Each row is a point. Examples show where two turns around zero, p and q, send a point. Write where each new point lands after one turn and then the other. Backwards means that the second turn is done in reverse. Each puzzle has new turns, and all numbers are rounded.
(in the rows, 128 means zero)

Turn p:
[147 182] => [ 80 160]
[104 115] => [135 102]
[133  87] => [169 123]
Turn q:
[106 175] => [179 120]
[99 68] => [ 95 186]
[156 125] => [110 107]
[142 160] => [147  98]
[137 112] => [110 130]
Where do these land?
q, then p: [112 118] => [110 133]
q, then p: [141 184] => [178 156]
p, then q: [132  83] => [97 95]

Turn p:
[109 146 145 100] => [118 149 127  93]
[180  65 106 110] => [164  81  69 149]
[178  94 133 126] => [173  94 106 136]
[ 85 142 153 115] => [ 96 139 145  90]
[117 165  84 162] => [109 164 148 178]
[142 163 108 157] => [139 156 151 163]
[ 86 121 168 125] => [ 98 113 151  86]
Turn q:
[149 201 125 138] => [137 169 166  76]
[132 111 147 108] => [146 104 130 140]
[124 160  95  78] => [177 174 122 132]
[137  88 124 150] => [ 96 110 128 157]
[ 98  80 150 166] => [ 85  82  95 134]
Where do these land?
p, then q backwards: [180 124 124 141] => [131 117 133  76]
q, then p: [113 113 173 146] => [109  94  93 121]
p, then q: [133 105 146 104] => [144 135 125 162]
p, then q backwards: [131 204  75 124] => [143 143  39 116]
q, then p: [ 83  95 121 124] => [106 127 109 176]

Turn p:
[137  94 143 126 175 101] => [158 159 165 144 106 107]
[162  84 157 159  80 145] => [164 118  83 174 167 106]
[151 167  80 124 129  98] => [123 115 105  83  78 126]
[163 166 161 130 156 178] => [ 95 115 145 109 163  65]
[ 85 174 132 157 143 129] => [100  79 166 122 121 147]
[119  87 111  93 174 101] => [154 187 161 120 101 139]
[112 115 131 115  87  95] => [124 138  98 160 110 160]
[ 94 137 109 119  79 178] => [105 114 100 112 180 175]
Turn q:
[162 135 193 167 190  90] => [104 165 204  74 100  99]
[163 125 109 162 127 176] => [100 109 134 155 161  82]
[ 84 156 115 128  92 121] => [133  93  87 106 128 157]
[ 98 128 112  92 157 114] => [131 137 118 147  83 158]
[140  93  99 134 100 119] => [154 142  95 139 144 101]
[164 177 157 117 140 127] => [136  97 189 118 125 132]
[ 86  84 112  96  90 150] => [138 150  72 158 156 166]
Where do these land?
q, then p: [111 111 105 173 109 127] => [137 143 131  99  91 160]
p, then q backwards: [ 84 149 154 118 170 111] => [143 148 161 116 182 148]
p, then q: [139  74 198 118 138 120] => [103 105 151  63 110  84]
p, then q: [132 171 128 138 119 123] => [136 152  93 131 131 142]
q, then p: [137 105 139 127 148  82] => [ 88 122  95 128 111 113]
q, then p: [171 169  76 102 128 213] => [220  97 169 182 139 127]
p, then q: [122 118  97 121  82 119] => [121 103 109 173 135 112]

Turn p:
[202 139 136  90 113 168  71 114] => [110 110 108 159 184 175  72 171]
[140 144 168 102  60 115 125 179] => [151 144  85 177 147 130  92  70]
[102 136 130 137 115 131 156  96] => [134 100 107 112 104 106 144 126]
[ 61 101 102 129 176 104 130 104] => [121 167 139  76  78 109 164 155]
[ 84  98 154 158 153 131 161 140] => [103 131 155 113  73 109 141  94]
[131 133 142 135 154  90 150 121] => [119 132 136  90 144 115 145 103]
[102  76  90 163 148 103 155 108] => [154 128 165  79  81 141 165 130]
[162 166 122 142 113 145  79 138] => [142 121 140 163 172 116  91 157]
[169 158 107  98 120 163 125 154] => [120 120 118 184 169 151 139 145]
Turn q:
[151 161 138 126 144 155 102 125] => [127 112 132 100 148 114 123  87]
[152 132 112  68 105 123 165 129] => [ 90 119 130 117  98 156  75 142]
[108 114  70 110 145 157 170 109] => [110 121 143 170 152 109  73 164]
[ 90 178 168 134  97 162  82 160] => [118 140 195 109 132 134 179  72]
[132 104 130 158 151  43  94 109] => [142 148  50 122 147 146 179 155]
[139  90 107 157 179  70 162 140] => [141 126  71 127 122  95 140 201]
[137  86  79 141 112 143 149 140] => [160 156 139 142 127 122  85 167]
[125 159 171 155 106 133 120 112] => [147  98 144 125 126 150 164  96]
[119 129 177 103 114 166 109 128] => [117 131 148 139 101 127 134  67]
Where do these land?
q, then p backwards: [155 102  76 144 155 142 183  75] => [154 168 135 134  68 165  72 101]
p, then q: [113 115  89 158 178 129 165  86] => [ 98 125 140 145  46 134 115 144]
p, then q: [157 111 109 150 111  88 112 178] => [145  77 106 104 135 117 125  78]
p, then q: [126 104 137 121 127 103  78 170] => [122 106 141  92 162 135 149  84]
q, then p: [127  93  90 108 145 139 177 112] => [162 166 172 142 127 112  94 133]
q, then p: [124 136 114 129 109 107 138 158] => [114 140 112 161 130 125 128 109]
q, then p: [109 159 195 130 135 179 147 122] => [139  94 112  67  88 144 101  96]
q, then p: [147 129 133 127 102 132  71 151] => [103 104  84 128 160 119 138 152]
q, then p backwards: [148 148 109 106 151 115 129 130] => [136 137 154 116 143 125 119  95]
q, then p: [100 157 131 121  82 140  62 144] => [ 66  86  91 121 133  91 136 135]
q, then p backwards: [102 154 225 116 116 134 147  81] => [136 107 139 139 107 179 225 148]

Turn p:
[122 110 101 143 108 109 107 140 134] => [128 151 139 141  96 125 121 115 154]
[177 141 137 106 122 138 136 132 107] => [ 91 106 149 146 156 129 122 132 108]
[125 116 125 124 108 129 136 138 124] => [121 141 135 137 113 127 131 137 118]
[120 157 105 108 179 137 128 126 134] => [132  94 106 117 153 105 152 136 159]
[135 130 136 103 122 193  87 134 140] => [ 94 140 118 129 156 182 164 142 146]
[151 133 125 108 140 112 151  91 115] => [122  91 142 119 136 107 137 105 102]
[ 91 133 142 116 126 103 133 117 139] => [167 133 143 105 120 121 140 136 124]
[ 95 141 136 167 120 129 143 108 126] => [175 129 103 136 116 139 121 120 112]
[142 109 142 154 113 133  85 142 121] => [112 147 135 132 119 168  96 121 147]
[186 137 126 111 126 115 144 139 142] => [ 94 131 152 141 164  97 117 115 118]
[101 125 139 115 108 110 139 147 116] => [145 137 148 128 107 122 127 160 117]
[ 93 103 123 180 165 128 148 121 138] => [155 135  67 104 102 114 108 116 130]
Turn q:
[152 113 151 153 146 111 142 145  88] => [141 148  97 131 153 172 130 126 152]
[ 85  93 105 123 134 127 132 118 162] => [156 115 160 142 130  99 153 102 104]
[143 111 158 111 156 129 114 140 138] => [139 145 110  98 149 108 144 131 142]
[110 122 107 120 130 161 136 146 160] => [120 140 154 133 142 101 132 125  89]
[141 109 142 129  90 118 150 120 112] => [138 135 124 130 100 165 150 144 124]
[132 147 101 106 142 106 110 116  85] => [ 95 101 101 129 117 136 120  91 150]
[127 156 122 111  99 153 138 141 135] => [ 97 140 146 118 110 128 114 141 103]
[128 121 146 135 115 109 144 141 109] => [136 143 132 124 123 162 135 127 142]
[134 148 101 125 128 152  78 122 109] => [ 88 125 104 154 116  94 111 123 140]
[141 160 149 159 130 153 141  96 143] => [149 119 117 127 126 126  82 168 113]
[155 101 106 146 153 113 127 129 160] => [138 101 126 141 173 119 157 143 128]
[ 87 156 148 118 113 105 125 123 134] => [138 125 164 108  98 127 106 113 148]
Where do these land?
q, then p: [121 141 170 117 137 142 117 153 144] => [139 119 162 122 163 117 136 143 147]
p, then q: [130 138 109 116 133 142 124 112 136] => [147 115 130 127 136 138 130 125 106]
p, then q: [131 136 107 118 127 116 144 135 112] => [144 131 140 137 130 145 143 130 145]
q, then p: [105 137 116 119 132 121 147 116 128] => [118 119 137 116 118 152 130 117 113]
q, then p: [169 133 134 119 144 126 143 108 154] => [ 90 124 130 117 110 104 132 154 140]
p, then q backwards: [111 142 153 123 133  60  31 129 147] => [ 79 162 190 147 132  47 132 161 142]
p, then q: [135 110 115 140 132 150 143 126  60] => [130 158 140 186 105 129 158 113 124]
q, then p: [147 147 123 158 133 141 151 115 136] => [102 123 115 129 118 144 109 143 156]
p, then q backwards: [122 117 154 128  81 146 145 130 132] => [126 112 128 136 101 161 164 144 124]
p, then q: [106  85 125 147 138 106 119 144 102] => [ 99 137 153 133  89 112 150 144 139]
p, then q: [111 123 117 117 127 151 135 123 142] => [119 120 138 126 133 150 123 123 104]
q, then p backwards: [148 127 113 136 119 135 136 145 142] => [139 136 139 106 119 145 134 141 124]
